Every row gives one point. Any point is a mix of the corners, with weights that add up to 1. It lies inside the corners' shape when no weight is negative. Say inside or outside, and name the corners with a negative weight.
In the rows, zero is written as 128.

Corners:
(1): [165  40  95]
(2): [ 90 125 177]
(3): [108 147  64]
(4): [121 172 184]
Points:
[119 146  82] => outside (2)
[113 150 110] => inside
[ 96 166 101] => outside (1)
[154  61 102] => inside
[117 142 130] => inside
[112 147 106] => inside
[158  53 100] => inside
[117 157 145] => inside
[106 141 173] => inside

Corners:
(1): [165 215 105  92 121 109 122 123 119  65 145]
(2): [186 187 110  90 130 159  86 130 198 102 150]
(3): [148 171 145 130 103 160 145 105 195 112 126]
(4): [156 158 119  64 147 132 113 140 207  58  74]
(5): [108 128 131  43  83 174 109 167 119 105  96]
(6): [100 168 146 150 158  93 153 142 149 174 136]
(7): [ 79  40 158 130 162 119 105 167  42 129  98]
(8): [ 58 128 136 154  89  63 114 173  84 139 154]
(9): [116 145 161 169 127 109 138 182 126 122 118]
(10): [156 155  78  74  77 174  91 142 137  88  67]
(11): [120 109 182 119 129  73 107 155  79 161 131]
(12): [ 88   7 146 142  90 110 159 191  40 169 136]
Points:
[133 152 127 111 121 122 118 150 135 102 114] => inside
[121 116 125 106 110 138 123 149 104  85 103] => outside (2, 6, 11)
[115 116 139 113 133 123 116 151 122 110 107] => inside
[138 162 120 123 112  97 125 137 135 124 146] => outside (5, 7, 9)

Corners:
(1): [137 112 129 136 125 137 124 139 133 135 121 114 149 133 128 127 121 104
 144 120]
(2): [143 132 129 112 117 174 131 130 134 141 112 123 119 118 127 105 125 142
 129 120]
(3): [129 111 118 123 120 130 114 107 146 119 144 141 138 112 131 147 112 124
 131 114]
(4): [133 137 134 118  88 143 152 133 115 139 133 135 146 127 117  95 132 146
 137 119]
(5): [138 117 126 141 126 130 143 131 131 153 117 131 143 134 130 117 144 133
 126 128]
(6): [121 116 121 116 128 126 114 118 143 137 126 125 142 113 107 146 136 128
 158 125]
(7): [123 120 136 100 121 124 112 118 130 131 134 118 133 133 124 142 118  95
 116 125]
(8): [129 129 126 135 131 139 115 132 114 146 125 115 165 133 127 149 147 132
 123 181]
(9): [143 143 122 138 133 122 145 138 107 135 124 129 123 162 129 125 123 140
 126 126]
(10): [134 122 152 131 127 132 249 159 119  96 132 128 122 134 117 118 131 107
 117 123]
(11): [141 112 130 125 124 137 129 136 137 145 143 115 123 144 130 130 118 138
 125 121]
(12): [132 116 150 132 128 132 120 130 129 138 123 140 131 121 126 134 118 140
 145 127]
(13): [114 111 134 138 121 141 112 122 127 124 137 129 125 127 105 122 137 132
 132 120]
(14): [ 76 104 120  93 123 116 111 117 136 125 131 115 129 114 128 141 121 127
 137 124]
(15): [128 113 123 133 131 118 105 144 122 137 107 110 128 128 105 135 118 136
 117 124]
(16): [114 155 130 134 119 125 111 127 137 145 122 118 122 110 122 145 124 119
 133 122]
(17): [139 116 135 134 121 144 110 115 134 115 126 120 140 119 132 138 142 140
 132 120]
(18): [138 108 138 141 113 142 140 106 127 132 123 111 129 133 124 133 120 138
 120 140]
(19): [115 123 120 104  77 128 108 127 111 138 125 129 133 115 139 145 143  94
 130 134]
(20): [136 124 126 131 134 119 119 121 102 141 134 114 121 126 127 134 116 128
 120 127]
(21): [137 107 133 123 124 123 112 125 135 115 137 118 126 130 122 114 130 140
 137 147]
Points:
[124 119 125 125 115 135 107 125 129 141 123 113 136 120 119 129 133 132
 133 133] => outside (3, 7, 9, 10, 12)
[131 117 127 125 121 132 128 128 124 131 129 120 136 133 123 130 128 127
 126 131] => outside (12, 16)
[132 131 134 125 110 134 128 129 112 135 123 121 131 129 122 135 130 117
 127 131] => outside (3, 5, 11, 14, 21)
[127 124 128 126 119 131 126 125 129 133 129 126 133 125 122 132 127 129
 133 125] => inside
[125 115 125 120 117 133 100 123 127 135 130 124 137 120 124 134 133 126
 133 129] => outside (9, 10, 16, 18)
